Each row is a point. Any point is a mix of the corners, with weights that add up to 1. It lies inside the corners' shape when no weight is negative. Say inside or outside, and name the corners with a negative weight.
In the rows, zero is written as 100.

Corners:
(1): 100 69 60
(2): 54 148 144
(3): 92 105 64
(4): 129 120 123
Points:
128 77 65 => outside (2)
90 108 76 => inside
79 133 126 => inside
111 79 70 => outside (2)
78 131 110 => outside (1)
95 113 88 => inside
82 148 135 => outside (1)
100 76 66 => inside

Corners:
(1): 81 88 117 76 107 102 95 111
(2): 101 108 87 71 114 111 96 72
(3): 94 82 126 114 78 114 107 91
(4): 76 69 99 74 66 136 140 88
(5): 117 83 106 77 115 32 89 108
(6): 96 120 125 114 124 120 118 78
(7): 98 91 126 93 5 121 142 84
(8): 116 89 109 82 120 106 97 96
(9): 98 148 91 149 146 115 103 115
Points:
107 94 111 89 111 80 101 97 => inside
113 89 111 91 105 64 90 104 => outside (4, 6)
101 94 122 88 106 93 101 91 => outside (4, 9)
91 103 118 96 110 111 109 93 => inside
92 105 103 87 130 121 104 95 => outside (3, 5, 7)
106 86 109 86 114 99 102 85 => outside (1, 7, 9)
96 95 120 97 56 116 126 87 => inside

Corners:
(1): 43 86 107 120 118 77 171 115 114 74 92 124 74 153
(2): 46 86 104 124 81 137 128 131 101 44 102 140 94 139
(3): 68 109 85 107 107 119 101 146 95 98 129 83 73 103
(4): 130 63 132 94 142 49 63 87 126 135 101 121 106 45
(5): 73 86 130 87 62 119 115 144 108 68 114 50 83 122
(6): 109 133 81 105 96 95 125 119 91 72 120 78 94 145
(7): 97 128 109 84 97 99 118 120 55 79 113 71 138 74
(8): 32 109 112 137 117 124 117 118 141 52 23 120 29 124
(9): 16 100 108 125 85 84 116 95 125 49 122 85 107 109
(10): 105 87 119 138 120 53 87 57 81 122 94 88 35 92
(11): 78 104 105 65 124 125 117 88 64 113 115 68 145 79
(12): 125 108 144 93 103 43 19 77 129 183 121 145 131 93
(13): 122 98 158 107 163 44 29 84 118 120 116 123 115 103
(14): 60 81 67 132 124 76 95 114 77 102 29 93 84 120
(15): 63 112 76 39 83 80 99 108 71 62 136 72 111 105
Points:
65 108 95 96 87 97 121 109 81 77 94 85 101 115 => outside (3, 4, 13)
78 94 115 104 114 85 107 107 101 77 101 94 92 115 => outside (3, 12)
78 92 119 104 118 84 92 105 107 96 100 104 91 102 => outside (6)
72 99 106 102 102 95 103 109 99 78 103 102 89 113 => inside
79 109 100 100 103 90 112 112 89 81 105 88 103 109 => inside
